Rows are points. The window is the flat piece filled in between its corners: a triangle in 3 columns, a solid with four corners in 4, and so on. A path goes straight from each point to the next, and from the last back to the first. List the points from which the path goes on through the window.
In the rows, zero is written as 128.

Window (3 x 3)
[[124 144 114]
 [ 95 138 149]
 [158  78 186]]
Path:
(1): [ 73 134 122]
(2): [122  58 152]
(3): [170 117 200]
(4): [110 159 161]
(5): [ 82 104 130]
(6): [ 95 127 110]
(7): [103 169 122]
(8): [107 188 141]
(9): [ 89 111 128]
(10): [ 94 100 138]
(11): [100 152 154]
(12): [ 95 163 153]
Through the window after points: 2, 4, 10

Window (6 x 6)
[[112 111 120  75 136 176]
 [146 131 225 117 154  91]
 [104 121 187 116  74 127]
 [162 121 141 144 171  90]
 [151 125 106  60 154 133]
 [110 171 123 149 143 110]]
Path:
(1): [164 166 116 107 136 155]
(2): [107 118 136 107 179  91]
(3): [105 102 206  76 171  84]
(4): [172 126 197 125 125 124]
(5): [168 127 135  91 149 183]
(6): [ 87 111 119  82 133 110]
(7): [112 125 177 109 156 100]
(8): [158 142 205 123 142 108]
(9): [136 130 117  94 138 172]
(10): [ 82  94 153  90 145 107]
(11): [130 102 119  81 178  98]
(12): [165 147 127  95 132 143]
Through the window after points: 5, 7, 9, 11

Window (9 x 9)
[[153 173 125 166  93  87 191  96 127]
 [128  80 133 119  87 109  63 126 146]
 [ 67 135 209 105 144 230 110 109 167]
 [154 110 169 100 133  89  48 158 112]
 [134 142 187  92 138 221 123  76 180]
 [154 155 126 167 133 176 194 133 142]
 [134 130 118 147 153 105 166 100 153]
 [139 154 102 116 122 131 185 108 104]
 [132 144 123 100 118  96  38 156 151]]
Path:
(1): [112 126 155  90 109  79 136 178 172]
(2): [147 138 131 140 128 123 113 122 114]
(3): [127 139 158 129 147 165  80  81 112]
(4): [130 115 143  99 112 128 115 178 174]
(5): [126 132 168  89 138 110 181 177 157]
(6): [154 134 136 145 122 133 101 118 121]
(7): [152 151 124 175 150 132 125  77 121]
(8): [111 107 141  84 133 106 177 145 189]
(9): [149 136 175 100 123 142 157 119 185]
(10): [131 161 141 141 121 175 126  70 125]
(11): [163 118 124 164 143 159 127  91 128]
(12): [ 98 148 189  91  95 145 178 168 161]
Through the window after points: 5, 7, 9

Window (12 x 12)
[[135 138  82 128 140 188 171  89 130 190 137 106]
 [105  90  98 103  73 138 135 180 141 159  54  71]
 [145 146 190 126  91  95 163 103  38 114  96 186]
 [ 84 185  89 142 180 180 186 171 132 163 127  78]
 [184 101 108  98 111  95 134 167 118 127 139 130]
 [126 187 163 157  80 185 129 166  93 162  99 164]
 [117  92 105 189 222 108 105 143 194 125 120 125]
 [187 122  49 155 118  66 122 121  93 137 143 143]
 [150 143  93  85 126 111 132 131 116 102  89 143]
 [ 61 146 138 164 122 122  65 153 178  74 170 133]
 [135 140 150 148 216 118  74 106 130 151 135 104]
 [134 183 145 148 137  97 147  69 178 132 134 116]]
Path:
(1): [152 142 113 156 104 179 110 145 106 117  94  88]
(2): [151 156 104 152 122 183 149 142 127  97 100  91]
(3): [102 144  94 134 152 122 144 138 132 173 142 119]
(4): [104 148 105 108 127  99 129 154 160 147 135 155]
(5): [149 122 126 161 124 146 145 124 115 126  95 103]
(6): [186 111 123 169 111 140 133 106 116 102 123  81]
(7): [ 80 132  75 107 163  77 119 175 159 176 103 168]
(8): [124 130  79  92 130  73 150 102  99 177 125 169]
(9): [194 145 142 175 143 166 146 153 125  98  78  78]
(10): [160 147 106 174 111 145 129 116 118  67 130  67]
(11): [115 142 102 129 138 107 130 123 132 164 106 145]
(12): [107 199 100  91 133  97 129 125 131 204 161 159]
(13): [134 131 112 162 153 155 158 149 130 111 105  85]
(14): [151 136 130 168 154 146 145  97 121  87  93  64]
(15): [112 123  97 116 136 109 102 162 141 186 131 142]
(16): [ 85 136 146 106 114 102 146 165 142 196 100 158]
Through the window after points: 2, 6, 12, 14, 16

Window (14 x 14)
[[ 56 177 143 168 129  91 170 162 136 172 141 107  92 145]
 [113 201 171  72 103 120 169 133 161 103 132  87 101  87]
 [ 95 189 108 164 120 100 120 159 174 106  84 100 117 103]
 [128 158 147 109 161  57 135 180 139 106  96 122 139  89]
 [176 136 173 121 156 169 154 115  57 114  69 101 154 141]
 [159 133 128  60 158 194  74 115 171 121 134 129 147 177]
 [117 160  80 120 131  77 124 158 121 123 110  99  77  83]
 [238 104 154 172 139 118 213 158  77  22 180 216  85  86]
 [110  95  80  97  95 126  80  72 146 135  62 199 113 188]
 [106  82 178 171 152 181 190 172  31  97  90 138 131  87]
 [ 89 204 125 118 117 114 101 171 122 135 101 153  95 140]
 [114 136 129 128  57  69 127 181 125 108  96  99  96 129]
 [ 88 162 153 126 138 103 111 124 105  81 126  97 118 125]
 [123 181  85 117 126  91 170 171 122  74 146 131 150 103]]
Path:
(1): [131 154 122 147 130 100 162 148 125  63 112 138  87 132]
(2): [ 94 150 139 111 138 115 147 150 118  89  92 100  95 155]
(3): [156 192 150 131 100 108 134 133 151 158 146 142 150  45]
(4): [125 173 144 135  99 111 107 129 115 133 137 120 170 100]
(5): [ 93 149 115 105 138 119 135 158 134 108  80 108  95 139]
(6): [118 156 118 103 136 107 191 182 124  76  92 128  99 132]
(7): [120 177 115 132 113 102 128 141 128 106 152 120 148  94]
(8): [143 143 135 146  77 100 128 142 114 152 134 121 146 106]
(9): [114 136 130 113 159 123 150 145 117  79  99 114 105 122]
(10): [110 162 117 106 146 107 172 185 135  80  81 103 107 133]
(11): [145 155 127 129 109  94 115 146 119 139 132 153 135  93]
(12): [108 147 159 158  93  91 119 142 109 136 125 143 138  66]
(13): [114 167 113 109 153 103 167 167 128  79  84 112  86 138]
(14): [102 152 109  98 157 112 166 171 145  85  79 117  70 174]
(15): [147 154 179 144  92 109 102 125 109 137 133 121 155  61]
(16): [164 143 147 141 119 130 125 163 117 128 139 161 137  72]
Through the window after points: 2, 6, 16

Window (14 x 14)
[[102 149 147  98  86  49 173  89  70 167  87  89 107  95]
 [132 110 169  98 184 194 133 130 134 162 178 134  86 149]
 [118 117 155 143 128 171 128 171 166 187 156 161 137 161]
 [129  88 139  78 160 164 156 167 104 176 126 144 166  96]
 [112 127  98 114 112  84  98 113 153  23 148 130 140 111]
 [116  33 131 143 165 157 138 134 141 198 138 147  98 123]
 [161 100 131 116 174 188 122 136 134 188  87 173 103 170]
 [135 112 134 126  68 129 185 140  68 145  80  55  95  95]
 [110 121 157 153 103 104  52 106  84  41 152 159 143 102]
 [180  90 174 148 174 159 162 119 150 181 128 126 148 125]
 [141 121  92 114  66 116  86  69 102  82 182 142 155 107]
 [ 85 104 144 133 129 180 167  86 123 138 108 137 142 126]
 [103 126 138  99  71 109  17  77 150  50 138 106 154  82]
 [133 107 174  82  42  92 177 101 104 111  94 134  94  82]]
Path:
(1): [115  86 147 114 111 131 125 111 119 131 140 126 125 140]
(2): [104  93 139 120 106 112 114 126 106  82 115 115 159 142]
(3): [141 162 125 131 129 124  89  99 166 113 187 175  84  64]
(4): [140 135 127 126 135 140 151  99 133 147 125 139 106  83]
(5): [ 97  84 182  89  80 100 130 142  88 134 128 103 132 168]
(6): [106  76 176  73 111 140 169 140 109 134 120 129 180 166]
(7): [154 124 121 148 138 149 128 133 124 166 125 120  99  75]
(8): [142 145 132 133 138 167  97 110 102 106 154 160 120  83]
(9): [106  80 157 109 102 105 113 115 122 115 144 116 134 152]
(10): [113  89 174  71 115  95 107 110 160  49 106  91 170 186]
(11): [123 128 123 145 105 134  75 103 110 109 149 151 122  68]
(12): [127 129 137 112 115 150 102 107 126 125 116 150 115  92]
(13): [129  78 138 115 129 129  76 116 144 119 129 114 148 165]
(14): [135  26 158 106  90 132  92 135 101  81 138  75 178 145]
(15): [112 174 130 117 124 132 105  94 143 136 126 159 111  71]
(16): [160 184 136 157 117 128 129 106 128 132 101 111 105  52]
Through the window after points: 2, 4, 6, 8, 10, 12, 14

Window (14 x 14)
[[179 147  80  95  72 113 104 104 110  67 111 149 127 140]
 [ 87 127 155 143 152 159 121 106  54 112 110 129 113 140]
 [206 158 163  82 129 154  78 143  74  96 147  83  91 161]
 [154 164  90 117  66 148  35 128 146 101 101  67 115 157]
 [169 172  72 183  89 100 140  80 126 119 140  85 132 129]
 [ 67 120 131 104 119 160 108 122 117 138 194  87  98 122]
 [ 76  89 205 111 137 116 153  88 181 141  83 128 181 142]
 [138 124 164 138 140 170  90 143  81 151 124 170 119 102]
 [121  79 119  95 147 124 100 188 148 104  81 139 185 159]
 [127 214 111 163 165 181 123 125  63 162 198 177  39 156]
 [162  89  58  85  93 183 146 148 100  86  71 119  77 129]
 [123  83 100 109 176 150  88 123 146 105 137 142  87 134]
 [ 53  25 130 131 114 126 135 142 111 156 101 136  81 155]
 [ 76 143 200 131 171 145 100 174 145  94 154 158  78 103]]
Path:
(1): [118 137 147 140  87 194 114 140 146  79 137 120 109 172]
(2): [136  92 124 132  96 159 113 122 125  92 120 120 126 152]
(3): [103 144 108  82 149  89  87 144 121 151  79  91 112 106]
(4): [ 84 131 127  85 151  85 121 122  94 139 120 113  83 101]
(5): [158 113 117 171 120 185 105 130 160  88 140 140 123 158]
(6): [111  87 132 175  98 192 140 124 166 106 135 158 150 172]
(7): [143 151  99 119 129  87 108 122  97 125 115  92 112 118]
(8): [153 140  96 105 121 105 104 114 112 113  94 128 113 106]
(9): [154 139 104 125  86 135 116 108 117  87 136 134 126 155]
(10): [128 148 122 137  71 203  91 161 147  77 143 120 131 186]
(11): [128 129 120 109 132 112  85 114 113 127  99 107  93 114]
(12): [105 126 143  75 158  63  82 145 159 188  92 122 112 112]
(13): [112  96 142 144 112 228 128 128  72  69 153 153  87 170]
(14): [130 102 138 144 125 180  95 139  85  94 146 152 119 150]
(15): [ 93 158 147  80 155 129 126 126 123 158 110 133  76 118]
(16): [109 117 130 109 144 127 112 136 111 121 125 132  96 110]
Through the window after points: 4, 6, 8, 10, 16

Window (14 x 14)
[[157 141 187 169  82 102 163  12 132 105 177 108 154  84]
 [149  73 120 122  84  92 142 155 167  89 105 127  99 166]
 [110  93 140 110 188 125  78 181 118  47 101 139 104 150]
 [170 144 170  95  80 141 156  85 113 131 108 134 139 128]
 [154 112 140 100  69 114 144  95 186  79 142 220  98 136]
 [142 170 149 174  88 155 178  72 135 135 165 132 102 139]
 [133  83  87  52 139  94 158 150 153  94 141 163  79  96]
 [120 181 148 148 125 113 109 172 147  66 130 102 175  99]
 [114 120 145 124  95 173 149  61 189  92 169 106 181 104]
 [138 144 115 115 191  88  85 144 169 107 104 122 146 156]
 [108 136 119 107 147 116  33 155 155  96  99  94  96  95]
 [158 180 133 121  82 126 127  64 117  73 174  91 141 156]
 [156 133 187 143  44 128 149  72 130 151 227 138 164 145]
 [ 94 120  77 131 134 101  80 146 106  91  89 146 145 135]]
Path:
(1): [191 146 100 144 111 144 104 110 131  78 152 148 132 108]
(2): [165 135 137 128 108 129 119 102 148  95 170 139 137 121]
(3): [ 89 140 173 112  54  86 174  65 106 136 151  88 138 163]
(4): [ 55 167 156 107 141 101  92 132 134 103 107 108 136 144]
(5): [164 138 119 140 124 114 119 143 153  80 135 132 154 113]
(6): [161 114 123 124 134 120 106 131 128 100 127 133 137 122]
(7): [ 87 168 157 114 117 104 123 109 164  61 144 103 118 182]
(8): [ 88 143 154 101 120  98 123 118 136  97 134 110 126 140]
(9): [200 114 125 137 102 132 122 110 158  84 146 157 153  94]
(10): [183 125 122 145 104 169 113 140 149  87 148 132 173  88]
(11): [ 72 184 176 131 122  56 134 109 144  79 130  99 132 134]
(12): [ 99 130 123 103 129 104 108 112 143  92 111 139 145 142]
(13): [144 122 105 137 129 115 108 140 131 103 130 130 127 119]
(14): [207 108  91 143 141 102  82 137 103 117 156 140 128  89]
(15): [ 48 152 167  87 102 140 127 104 206  78 103 111 106 144]
(16): [ 63 101 191  85  88  96 170 104 154 111 125 121 118 135]
Through the window after points: 2, 4, 6, 10, 12, 14

Window (14 x 14)
[[118 108 151  88 105 119 105 137 133  87 182 149 128 138]
 [ 87 110 165  61 162 131 158 139 143 111 175 147 104  76]
 [130 135  97 107 120 135 108 107 154 147 124 148 152  72]
 [ 70 121 114 118 116 151 116 148 113 106 134  94  94 141]
 [ 83  64 122 163 172 171 158 143 101 171 129 154 178 155]
 [133 112 105 210 108  84 177  86 139 146  78 144 139  80]
 [ 77 105 110 140 173 142 110  40 133 124 152 154  84 167]
 [ 78 115 124 179 171 139 144 211 171 184  66 203 177  82]
 [144  98 105 116 121 104 133 115 102 160  35 156 112 130]
 [ 88 128  86 118 171 126 155  98 135  60 162 114 138 154]
 [201 139  91 128  97 182 146  73 156  90  71 133  74 117]
 [147 131 124  81 163  83 144 173 219 161 140 114 127  85]
 [ 75 134 139  76  84 129 173 110 131 112 171 147 116 144]
 [122 148 175  96 119 125 125 111 134 122 122 120 152 126]]
Path:
(1): [121 165 151 144 188 185 173 126  98 140 160 167 124  87]
(2): [137  75  65 111  74 111  96  69 191 100  65 119  99 161]
(3): [103 105 118 115 142 138 118 105 164 116 104 143 123 112]
(4): [136 158 132 104 117  93 156 128 117 143 169 137 103 124]
(5): [133 144 124 121 117 104 150 163  96 143 147 127 128 126]
(6): [ 88  90 124 122 128 169 129  74 185 119  92 159 116 111]
(7): [134 103 100 125 101 175 128  97 164  99  67 152  99  98]
(8): [194 168 122 116 143 102 169 102 101 142 137 115 109 161]
Through the window after points: 1, 7

Window (14 x 14)
[[123 156 149 167  52  56  89 124 150 154 150 106 105 103]
 [200  86 198 137 153 136 104 175 119  98 160  88 135 193]
 [140 102 128  70 139 171 159  73 138 113 149 198  49  99]
 [169 138 154 127 186 122 158 119 109 136 155 106 137 180]
 [141 136  87  80 118 162  95 106  95 126  89 172 100 108]
 [181  79 174 116 173 141 125 164 115 160 163 122 170 120]
 [ 67 134 123 156 100 110  95 145 132 115 173  67 123 127]
 [110 130 100 204  49 109 130 119 170 111 157 113 146 134]
 [173 142  96  54 167 123 123 126 133  82 144 193  99  79]
 [124 116 129  42 154 132 128 116 167 121 104 210 104 132]
 [ 78 163 135 231 110 127 124 161 132 113 130 124  99 121]
 [177  65 140 125 171 105 155 168 119 126 118  87 113 147]
 [118 125 151  85 129 138 156  83 113  71  98 173 118  88]
 [ 85 149 121 164  33  83 137 166 106 128 172 135 116 134]]
Path:
(1): [152 176 121 104  69 166 122 171 162 113  85 114 122 107]
(2): [165 163 152  75 162 172 198 119 169 129 155 117 114 102]
(3): [148  98 138 142 133 106 104 131  97 118 129 150 119 154]
(4): [132 112 138 140 132  88 118 142 107 108 164 132 114 130]
(5): [136 150 135 147  89 157 143 119 146 131 123 112 120 109]
(6): [142 163 152 110  57  96 139 138 131 141 136  82  82  88]
(7): [106 106 127 199 123  80  68 113 148 129 166 181 146 155]
(8): [167  48 156 189 111  68  78 142  91 104 138 122 125 124]
(9): [136 183 134  50 153 184 158 139 162 143 142 139 119 140]
(10): [149 159 138 139 119 176 150 148 179 136 110  81 127 120]
(11): [106  77 130 128 108  68  92 136  84  94 179 170 109 126]
(12): [126 131 123 118 179 106 110 107 109  98 147 157 115 122]
(13): [164 130 134  94 111 138 148 132 136 121 130 141 111 115]
(14): [148 122 195  98 146 167 169 148 153 110 139  92 103  98]
(15): [143  99  69 146 148  67  65 119 104 144 134 184 146 171]
(16): [103 105 119 165 149  88 123 107 118 106 189 147 111 125]
Through the window after points: 6, 8, 12, 16

Window (14 x 14)
[[160  81 131 177 149 106 153 133 142 152 122  98 137 162]
 [ 99 157 169 105 143  99 101 113  98 109 126 145 167 106]
 [ 34 122 132 136 180 112 153 149 107  82  76 118 134  87]
 [104 146 105 140 112 127 125 145 124 141  74 161 154 100]
 [144  68  91 138 127  47 193 134 113 176 147  81 134 120]
 [143 117 140 180  93 108 107 123 148 175 149 126  62 142]
 [145  98  65 167 137 116 133 161 138 160 124  40 134  87]
 [122 105  99 129 181 102 166 145 162 152 168 118 116 138]
 [129 111 117 129  95 134  94  83 123 182 127 114  58 249]
 [ 61 123 125 172 165 120 118 161  88 155 135 144 159  96]
 [ 74 104 138 119 130 131 136 165  85  78 148 158 137 130]
 [102 114 128 157  36 140  89  76 179 187 114 106 138 164]
 [ 80 136 176 111 123 149 130 166 109 155 105 129 134 116]
 [ 93 137 127 151 143 151 172 117  88 127 132 128 144  85]]
Path:
(1): [ 88 141 100 180  95  91 172 152  99 110 182 118 121 159]
(2): [123  94 140 121 137 143 100 132 131 161 105 130 134 110]
(3): [116  69 128 137 143 114 104 128  96 145 100 110 115  39]
(4): [118 149 118 167 113 125 161 136 143 149 159 118 120 191]
(5): [162 150  98 183 164  88 169 166 111 134 134  83 148 173]
(6): [ 82  54 146 124 111 137 110  98 143 158 107 128 102 114]
(7): [ 82  68 113 152 170 111 123 100 130 148 112 124 138 109]
(8): [143 196 143 141  79 148 141 177 115 133 135 112 130 137]
(9): [121 148 134 164  97 109 119 144 116 154 145 138 114 145]
(10): [ 94  49 143 112 179 123 125  95 143 127 112 103 111  91]
(11): [138  82 119 124 136 123  73  91 111 143 111 174  93 122]
(12): [ 77 188 166 138 130  95 164 166 118 123 145  72 193 108]
Through the window after points: 3, 5, 9, 11
